Each row is a point. Before rounding, the points of a table are all equally far from one centre. They may lie mostly on one side of it. Where is the centre, to within rounding?

Points (8 x 3):
[[ -8  13   6]
 [ -4  55 -27]
 [ -5  60 -48]
 [-15  35  -8]
 [ 17  50 -13]
 [  7  39  -3]
 [-35  26 -23]
 [ 23  31   3]]
Centre: [ 16  -3 -53]

Points (12 x 6):
[[-38   7 -29 -51 -36   8]
 [-14  39   9 -50 -29  13]
 [-17  36 -49 -35 -38  32]
 [ -8  46  -2 -35 -41  31]
 [-38   8 -39 -51 -28   5]
 [-46   6  -5 -18 -37 -14]
 [-21  -1 -11 -35 -60  14]
 [-36  50 -23 -36 -22  15]
 [-53  -2  -7 -39 -11   2]
 [-48  -9 -14 -29 -35  -4]
 [-46   1  16 -22 -25   1]
 [-26   7 -11 -40  37  36]]
Centre: [ -1   7 -19 -12  -6  14]

Points (14 x 8):
[[ 16 -55  34   2  15  14  -3  41]
 [ 40 -30  43  28  11  44   5   8]
 [ 25 -52  38 -13  24 -13 -15  19]
 [  1 -39   7 -23  -9  45  27  18]
 [ 35 -39  34 -32  18  -2  27  14]
 [ 37 -47  27  -7   9   4   5  41]
 [ 36 -60  14  28 -10  11  -7  29]
 [ 15 -42  45   7   3  35  14  40]
 [ 14 -46  33   3  16  26 -33  17]
 [ -2 -25  58 -21  42  15  -1   8]
 [ 23 -53  27  -3  11  18  -5  38]
 [ 39 -30  26 -15   9  31  13  27]
 [ 39   8  32  -9  -6  36  -2  23]
 [ -6 -55  41   0   8  13 -17  36]]
Centre: [-5 -9 14 20  1 -9 15 -5]

Points (16 x 11):
[[  7   9 -12 -60  14 -30   2   7  24  19  -6]
 [ -5  -5 -13 -45  17 -14   6 -18  11  -7  18]
 [-36  -2 -12 -34   1 -10  11  -9   8  24   7]
 [ 16  22 -12 -37  -2 -27 -10  -6   5  -2  10]
 [ -3   1  -7 -51   4 -19   9 -35   8  24   2]
 [-13   6  -1 -42 -16 -21  10 -13  -8  16  18]
 [-11  16 -14 -33  10  -9  12  -6  27  20   3]
 [  5  20   5 -20 -12 -28   0 -12  11  29  19]
 [-14  13 -16 -43   9 -31 -18  -6  25  18   5]
 [-21  -1 -13 -22   2 -42  20 -16  -4  10  18]
 [ -8  20  -2 -31   3 -26   3 -12  30  -4  -6]
 [  3   5   9 -38  -9 -23  -2 -27  15  24  24]
 [-16 -11   8 -19  -5  -1 -13 -13 -16 -13  16]
 [-32   6 -18 -28  -4 -16 -13 -18  23  17  -7]
 [ -2  -9  21 -40 -30  -6   0 -22  -9  24   3]
 [ 12  -2  -5 -45  -1   5   5  -4   2   8  25]]
Centre: [  6 -26  -1 -20   1 -25  -5   1   6  16 -10]

Points (17 x 14):
[[ -5  15 -25 -30 -14 -33  -4 -27 -42   1 -40  -1 -24   5]
 [  7  38  11 -45 -21 -22  17  -9 -44  11 -44 -26 -12   8]
 [  1  17   9 -23  22 -37  38  -5 -29  14 -40   7 -11   4]
 [ 34  19   3 -12 -30 -30  -8 -19 -55  18 -46 -12   4   9]
 [  0   9   9 -24  -1 -15  40 -12 -25  23 -34  -8 -38  11]
 [  3 -11  -3 -27   8 -36  10  -5 -43   5  -7 -20 -19  -4]
 [  4   9   8 -14 -14 -32  35  -3 -37 -10 -38 -14 -18  -9]
 [ 21  -6   4 -19  18 -27  27  -3 -34  13 -60   0   7  18]
 [ 12  22 -19 -19 -12 -34  12 -13 -49 -26 -21   8 -15   0]
 [  7   3  -5 -35 -20 -27  24   0 -48   8 -42  -3 -22   6]
 [ 23  -2  11  -4   3 -30  37 -14 -21  -9 -21 -16 -30  14]
 [  9  14  -2  -8 -23 -22  44  11 -43   2 -17 -17 -10  -7]
 [  7   3  -1 -20  -5 -35  27 -19 -35  24 -47  -4 -12  32]
 [ 15  19   4  -4   3 -20  29   3 -43  -9 -32 -21 -36   4]
 [ 24  18   3 -46   4 -24  46 -16 -36   1 -12 -19  18  18]
 [ 10  14   6  -2  -8 -41  30 -11 -49   2 -23 -13  -6 -12]
 [ 17  11 -10 -26  -4 -29  31 -23 -30   5 -40 -14 -41   2]]
Centre: [ 21  21  -7 -18  -2  -4   2  -8 -11  10 -22  -6   3   5]
